Rows are points. Before rounding, the points of a table are all equally far from one centre. They may lie mostly on one side of it. Where is the centre, to within rounding?

Points (7 x 3):
[[ 47 -42   2]
 [ 15 -50  -7]
 [ 43   8 -18]
 [ 53 -36   5]
 [ 18  -8 -32]
 [ 14  -7 -32]
 [ 24 -29 -29]]
Centre: [ 20 -13   8]

Points (14 x 11):
[[-24   6 -18  -9  32 -14  58  -9 -43  16 -11]
 [-12 -12 -24   8  15   4  67  -7 -23  17  -7]
 [-23  -5  -8  21  13  -4  68  -3 -40  30 -10]
 [-24   2 -22   4  14   1  70  -7 -43  53  -5]
 [-29  -5   1   8  34   7  52   5 -57  20 -12]
 [-37  13 -10 -10  45   5  45 -22 -53  24 -14]
 [-37  -3  -2 -10  12  35  57 -24 -48  30 -11]
 [-36  -3 -35   4  26   8  39  -1 -57  45   0]
 [-14   4 -19  14  21 -10  54 -12 -64  63  -7]
 [-41   4   3  18   9   5  58 -16 -47  25  -8]
 [-37   6 -34  17  15  -8  42 -15 -49  28 -19]
 [-30 -20 -32   8  12  -5  48   6 -27  39   3]
 [-20  15 -26  23  11   1  51 -15 -39  14   2]
 [-40  -3 -16  18  11   2  47  11 -41  44 -25]]
Centre: [ -4  -1  -2  -2  14   7  21 -18 -32  41 -12]

Points (27 x 20):
[[ 39   3  -9 -70  31  -8   1  15 -21 -58 -11  27   1  -7 -15 -22  18   9
   37   7]
 [ 26  -6 -36 -79  14 -24  16  33  26  13  26 -45 -19  -7  -7 -13  50 -10
   24 -17]
 [  9 -13 -44 -17  25  -3  21  48  14 -48  16 -22  30  -8  10 -65  32 -21
   28  -4]
 [ 18 -22  -8 -55  13 -27   3  36   0 -68  18 -19  60 -38 -28  -6  39   9
   11 -22]
 [ 17 -31 -30 -32  18 -52  -3  71   2  -2  12  14 -25 -29   1  -3  11  -5
  -19 -13]
 [  9 -32  -2 -44   4 -31 -13  40  12 -52  18   8  19 -21   7 -50  39  10
   11   6]
 [ 56  15 -51 -48  68 -20 -24  43   0 -17  37 -15  -2   7   3 -26  20 -15
   16 -16]
 [ 43  -4 -33 -74  -1 -23  -8  31  22 -33  14 -15  19  -8 -26 -16   6  39
    3  -8]
 [  8 -37 -23 -39  10 -35 -14  30   4 -45  -1  26  14 -27 -46  -7  40 -26
   32 -33]
 [ 17 -10   0 -32 -16 -36  34  38  22 -72  30   8  20 -24   4 -15  53   7
    8 -25]
 [ 21 -24  -8 -42  34 -35   2  23  23 -45  -5  -5   3   6 -34 -61  22  30
    8 -25]
 [ 34 -36   5 -47  25 -18 -16  37  17  -2  15  27  14  12 -19 -43  15 -16
    4 -13]
 [ 36  -8  -1 -48  35 -44 -24  50   6 -42  46 -30  39 -25 -23   9  62   4
   12 -15]
 [ 22   3 -28 -29  14 -12  -7 -21  20 -37   5   0  51 -28 -42 -22  36 -12
    4 -71]
 [ 11 -32 -32  -4  32  16  44  34  26 -54   0   4  34 -23  19 -46  26  30
   11   1]
 [ 44 -30 -28 -49  32 -20  13  -1  13 -16  47  21  -9 -24  -9 -36  51 -26
   13  -9]
 [  9   8 -41 -14  -3 -13 -22  -9  12 -43  44  -1  13 -24   0 -63  15   8
   29  -4]
 [-13 -27 -60 -17  25 -26  -7  11  38 -25   4  38  23 -19 -26 -29 -17   1
   29   4]
 [ 30  -1 -15 -68   4  -6  -1  12  40 -25  27  14   6 -32 -41 -13  39  26
   30   5]
 [ -9 -12 -13 -22  -7 -46 -35   8  46  -3  48  22  25 -36 -21   1  31  10
   -5  20]
 [ 51 -10 -36 -57  37 -45  27 -13   7 -44  47  13  13  23  31 -14  37  -5
  -17   1]
 [ 15 -18   1 -39  -3 -39  -5  30  16 -30  23 -26  31  -2  -8 -50  19 -32
   29  20]
 [  6 -20  -5 -33  17 -54   9  56   3 -39  37 -21  28   0 -44  -9  -7  11
   46   1]
 [  5 -21 -32 -78  62   2 -17  25  10 -40  50 -17  11  13   1 -16  15 -38
   15   0]
 [ 30   0 -52  -8  30 -32 -13  20  35 -33  27 -30  21  20 -42 -27  49 -35
   43 -33]
 [ 26   3 -19 -33  45 -46 -62  11  28 -26  19 -16  13 -23  -1 -27  -6  24
   10  19]
 [ 28  -6  10 -38  36 -29 -26  26 -15 -49  32  19   9   2 -21 -26 -11 -24
   41 -21]]
Centre: [ -2   5 -17 -10  35 -15   9   5   5 -15   9 -11  14   1   1  17  27   2
   7  -9]

Points (29 x 24):
[[  7   1  45  69 -27 -10 -25  40 -31  21 -20  12   0  57  18  35 -31 -44
   20 -71  21  -6 -37  26]
 [-19  10   5   8 -33 -19  13  14  33   2 -25  -4   1  38  14  29 -36 -41
   71 -54 -27  13 -18  27]
 [ -6 -29 -16  82 -17 -12 -24 -11 -20  13 -23 -37  17  38  38  -4  15 -19
   45 -43  22 -40 -42  27]
 [ 54  46   0  47 -24  26 -20  17  20   7   4 -11  15  40  28  18 -26 -54
   18  11  25  38 -32   8]
 [  7  25  -2  38 -18 -31 -49  27 -22 -22 -26  14   9  32  16   4 -43 -45
   10 -78  20 -11   7   1]
 [ 32  27  -6  27 -18 -10 -23  48   2 -21  -3  -1  52   7   6  14  -3 -79
   10 -32  13  -4 -10  37]
 [ 25 -22 -13  59 -18  30 -52  44  -3   3 -20  -7  -8  50  15  20  22  -9
   58 -52   0 -20 -18   2]
 [ 30  -8 -21  35   7  -6   6  16 -14 -23 -43   0  49  53  -6  13 -13 -15
    3 -38   6  11  -9  -5]
 [ 43 -22   7  58   8   5 -11  47  -9 -27 -44  26  28  -3   7  39 -45 -18
   29 -34  30 -17 -37   7]
 [ 31  12 -43  41   4 -17 -50  12 -20  27   8   8  16  36  18   0 -28 -33
   -1 -71   5  25 -18   3]
 [ -6   8 -46  70  -6  -6 -32  19 -40   4 -10  17  21  51  10  16 -11 -47
    0 -42  13 -15 -34 -23]
 [  8   2  12  21 -12 -11  19  14 -11  14 -26   8  22  57  32  22 -20 -34
   -5 -29   5  -4 -84 -20]
 [ 10  -5   7  52  -8  14 -47  46 -19  29 -42 -18  29  22  25  -1 -43 -26
   15 -63  34   8 -37   6]
 [ -9  48 -11  33 -10   6 -40  23   8  13 -34 -11  44  44   8  37 -14 -21
   21 -41 -22   8 -32 -17]
 [ 18  31 -17  62 -12  13 -34  23  17 -14  -8  -7  23  35  24  35   7 -56
   24 -41 -37  37 -36  -6]
 [  8 -35 -12  17 -34  48 -30  27  22   1 -30  17  22  31   2  45 -37 -21
    6 -26 -23  25  -4  -3]
 [ 45  11 -13  26 -21   1  -5  25  28 -11 -20   3  22  18  -6   1  -8 -21
   14 -42  23  24   6 -45]
 [ 42  29  -7  64 -16 -12 -45  33  -1  37 -16   6  -5  50  -7  21   1 -37
   40 -71  13  -4 -12  22]
 [ 39 -32   9  53 -19  11   9  38 -40 -20 -16   3  21  29  37   4   7 -23
   -6 -37  -7  15 -51 -35]
 [ -6 -14  -5  69  -3   4  -4   5   4  13   6  20  42  43  15  43 -15 -64
   25 -41 -25 -27  -8 -24]
 [ -6  39 -23  48 -31  13 -36  37  20  20  -5 -14  33  44  -7  14  -9 -16
   22 -39   5 -40  -7   1]
 [ 36 -15  -4  59  -4  54 -17 -17   4  -2 -42 -31  23  20  13   4 -39 -30
    1 -51 -22  -1  23  -3]
 [ 29 -37  12  55 -29  -3  -9  30 -14  31   2  -1  19  57   8  30 -29 -68
   33  -3   8  -8 -49   1]
 [  9  26   0  34   3   6 -40  55   2  22  -6 -18   6  51  15  12 -24 -54
   36 -56   8   9 -41 -14]
 [ 23  41  21  51  -7  22 -38  -2  -9 -19   1  13  39   6 -21 -28 -24 -39
  -35 -20  -4 -28 -19 -10]
 [ 24  12   2  73 -24   7  14  24  -1 -39 -16 -13  34  33  18  -5  -6 -65
  -10 -35  10  -3   2 -10]
 [ 28 -20  16  27  -8   7  19  14 -20  12 -63  -3  -1  28  45  10   6 -64
    7 -83  -2  19 -41  18]
 [  6  41  10  57  -2 -27 -26  35   5   6 -45  29  18  57   7  15  -5 -52
   14  14  24  -3   6 -12]
 [ -1  27  -3  19  -3  14 -25  34  19  -4   1  48  31  54  17 -11   3 -30
    3 -43  -4 -14 -22 -14]]
Centre: [  0   6  14  34  -7   6  -9  -4 -21  11  -8   4 -21 -10  18  19  -2 -21
  16 -11   1  -1 -10  19]

Points (31 x 24):
[[-32  37 -37  28  10 -13   0   3  -6  11  -4 -19  -4 -72   9  56  27  22
   15 -13 -20  39 -28  36]
 [ 10  32  -8  22  12  14 -33  16  -7  25   4 -57   9 -43  -9  37  23  21
   19  49  -2  12 -16  19]
 [-30  42 -61  33 -13  -5 -10  48 -27  29   4   7   8 -56  -4  40  16  39
   23 -16 -14   1   2  15]
 [-32  13 -29  26   3  -3   2 -18   7  21   1 -31  22 -66  13  67  35  36
   50  -4 -19   0 -27  -5]
 [-50  21 -30   4   5  -6 -35  -5   7  20  -4 -12  22 -48 -13  56  59  22
    9 -14 -40 -21 -25  34]
 [ -5  39 -33  26  -3  -2 -32   0  -9  59  -8   0  14 -41  -7  48  37  16
   48 -12 -27  13 -37  10]
 [ -3  36 -38  18  -5  10 -25   2  -7  48   5 -10  -4 -53  -3  55  41  13
   33  21 -40 -21   2   7]
 [-27  28 -27  47  13  29 -43 -36  -4  33  -1 -30  21 -45 -10  28  33  23
   19 -11 -14 -26  11 -24]
 [  6  31  -4  41   7  -6 -24 -17  14  -3 -22 -17  10 -54   3  55  48   9
   38 -16 -10  14   3   5]
 [-42  23  -2  23  15   6 -40  16  -5  10   8  12  -3 -54   5  74  29   6
   17  27 -49 -19 -12  -9]
 [-41  22 -25  54  25  24 -10 -19  -5  15  17 -42 -14 -47  18  61  15  29
   23  -1 -21 -11 -31 -10]
 [-43  44 -44  11  -2  -6 -11   4  -9  33 -11 -52  -1 -31  21  32  60  29
   38  11 -13  30 -12   8]
 [ -7  33 -34  28  19   9 -24  19   4  22  10 -15 -25 -64  14  36  29  45
   23 -25 -48 -11 -48   4]
 [  4  32 -30  19   6  19 -17 -20  -7  45  17  31  13 -34  -6  53  57  23
    6  11 -28  -5   3  -2]
 [-17  31  -5  19   4   5 -34 -20 -28  22 -12 -24   0 -38 -29  23  51  16
   29   2 -65 -14 -37   1]
 [-15  30 -34  50  -5  11 -36  -3 -25  31   5 -33   0 -49   4  66  11  24
   23   1 -51   1 -38  14]
 [ -1  10 -39  26 -10  -8 -25  -6   7  45   5   2  35 -85  -3  25  62  16
   -9   0 -27 -16 -25  -2]
 [ -9  28 -44   4 -16   3 -22   1 -23  44   4 -12   0 -53   4  49  46  33
    0 -22 -41 -23  19  14]
 [ 15  36 -31  43  -2   4 -35 -18  10  17 -12  10  37 -55  18  50  34  32
   15   9 -25  20 -12  20]
 [-28  12 -49  15  -3  24  -6   0 -35  40  19 -30 -28 -58  18  48  52  27
   17   2 -46  22 -30  13]
 [-34  40 -53  19  17   6 -15  15  -8  33  28 -20   1 -69   4  60  34  15
   36 -18 -37 -19 -11   1]
 [-17  26 -50  41 -20  17 -39 -25  16  20   0  21 -14 -68  -4  23  27  17
   12  -6 -52  17  -5  18]
 [-10  -1 -19  39  20  11 -22  17 -43  26  -7  27  26 -32  23  58  42  27
   45   8 -41 -17 -36  -3]
 [-12  23 -62  22 -13  12 -42  40 -13  30 -14   5  -5 -61   3  64  49  12
   13  16 -45  25 -19  12]
 [-19  42 -53  35 -11  16 -29  12 -17  33  22  15   6 -53  -9  31  33  -5
   47 -10 -40 -32 -41   8]
 [-50  33 -52  10   5 -16 -20  21  -3  22  13 -19 -33 -69  -5  33  48  -1
   26  -7 -36 -15 -20  24]
 [-12  50 -28  31 -23  17 -31  21 -28  51   6 -23  20 -37  -9  49  14  19
   14   2 -25   1   5  17]
 [-39  34 -38  28  20 -16   5   5 -24  58 -16  -1  10 -55  29  24  35  13
    8 -18 -32 -10  -2   4]
 [-48  -3 -37  38  -1  -5 -35   2 -34  42  10   7   2 -62  19  46  54  12
  -15  13 -26 -19   8   6]
 [ 14  55 -58  42  12   0 -39   3 -14  17   0 -12  21 -52  38  28  51  12
   28   1 -26 -33 -27   2]
 [-15  49 -52  34  -4  16 -27  -9  15  53 -18  11  14 -48   9  30  25  -8
   24  18 -30   0   8   5]]
Centre: [-14  -8 -46   1   3   4 -25   7 -11  -9   8 -10  13 -19  11  12  14  -1
   6  -3 -15   9 -20 -15]

Points (30 x 24):
[[ 34 -31  17  25  23 -28  -5 -16   5  19  78 -41  -6 -18 -10  25 -38 -14
   56   3 -22  13  18  15]
 [  7 -35  18  36  25 -21  13 -16  24   8  44 -21  -3 -77  -4  15 -25 -26
   -4  -3 -27 -12  13  21]
 [ 26 -47  11  14  -7 -32  16  19  51  34  59 -34 -18 -39   8  -6 -12  -9
   -2  23 -18  -8  32  35]
 [ 61 -28  37 -15   1 -26  33   6  50  15  58  -4  26 -38  20  26 -32 -12
  -16 -24   5   4  26  -5]
 [ 22 -47  32  38  -3 -23  41 -12  46  -1  28 -29 -30 -50 -21  23  -5  -6
   30  26 -23  14  21  36]
 [  3 -42   9  12  12 -30  51  19  26  23  18 -35  -2 -69  11  28   5 -25
   43  22 -11 -12  -2  12]
 [ 10 -39  -5  -8  38 -19  53  -4  42  44  29 -25  14 -61  10  59  26 -26
   24 -28   1  32  -7  51]
 [ 43 -37  22  21  15 -15  38  -5  49  13  74 -22 -24 -53 -14  16 -21 -11
   -4 -26 -17  -1  14  -3]
 [ 24 -29   6  26 -16   4  53 -22   1  22  40 -16 -24 -60  31  21   5 -15
   24 -17 -32  -1  30   8]
 [-18 -58  16  32  -3  -2  28  12  40  12  60 -15 -36 -20 -14  38 -16   0
   12 -26 -20  12   7  -5]
 [ 21  -3  40  10  -3 -27  41   9  19  25  46 -23   9 -41 -18  52 -25  -9
  -16  -1   8   0   3   5]
 [-10 -62 -13  16  25 -28  31   5  43  19  49 -35 -13 -48  30  21 -24 -37
   -7   0 -16 -14   7  22]
 [ 24 -37  17   1  -1 -26  12  29  53  17  62 -25 -16 -35  21  16 -28 -20
   -1 -23 -26 -29  50  18]
 [ -4 -13 -17   0  11 -31  26  10  28  33  72 -57 -29 -33   5  -5  17   5
   39  17 -10 -30  36  27]
 [ -7 -64  22  -1  -3 -21  56  -8   8 -23  54 -23  13 -35  37  10 -12   9
  -13  -7  -5  16  32  14]
 [  3  -2  22   4   6 -26  30   9  38  59  62 -36 -28 -31  -9   8 -15 -20
   38 -20 -16  26  12   3]
 [ 33  -1  30  -3 -22  -5  24  28  40  11  34 -67   7 -51  15  16   1 -18
   35  30 -15 -10  14   6]
 [ 22 -24 -26  12  -3  -5  28   4  21  -5  85 -15 -10 -48  28  44 -27 -33
    3  13 -12  22   6  19]
 [ 15 -41  40  31  45 -50  42  11  43   9  60 -38  -6 -38   1  47  -6   9
    7   9  -9  18  11  -5]
 [  1 -27  28  48  28  -2  45 -27  54  21  61 -16  -8 -43  -8  42  -3 -13
   25  -7 -37   2   3  37]
 [ 20 -16  23  33   0 -61  19  -2  33  24  34   1 -32 -41   8  30  12 -19
   -1   7   2 -40  54  14]
 [ 13 -21  25  20  21 -24  26  26  66  24  76 -40   2 -43  -5  40  -3 -26
   18   2  -5 -21   3  -2]
 [ 28 -60 -10   5  31 -11  44 -19  42  -6  64 -17  -2 -32  19  59 -10 -35
   19  23 -20 -11  55  12]
 [  1 -49   0  -4  15 -59  20   2  60 -23  33 -32 -14 -53  -2  45 -30 -11
   13 -13 -25   0  20  49]
 [ 37  -7   0  32  27 -24  22  22  23  13  64 -23 -42 -59  -2  28 -19  14
  -19 -17 -24  -2   2  11]
 [ 18  -9   0  41 -21 -28  18 -26  23  -3  55  -4 -39 -44 -12  37  11   1
   -8 -25 -12 -35  32  -5]
 [ 13 -32  -6   2   9 -31  57  11  41  36  54   5   5 -36  19  18  -6 -16
  -23  24 -33 -17  13  21]
 [ 12 -12   7  19  -2 -27  43  36   7  27  81 -15   2 -44  18  37   2  -5
   17 -27  -3   6  39  11]
 [ 22 -35  47   5  -9 -46  39 -14  37   3  61  -5 -19 -45  18  26  -8 -17
   20 -20   6  11  54  22]
 [ 23  -8  41  36  -2 -37  11   4  38  22  51   2 -37 -21  24  37 -43  16
   39 -14  -6 -20  13   9]]
Centre: [ 25  -7  -9   4  33  -5   6  -6  36 -11   9 -11   1   9  14  12  19  -2
  18 -14   7  10  13  18]
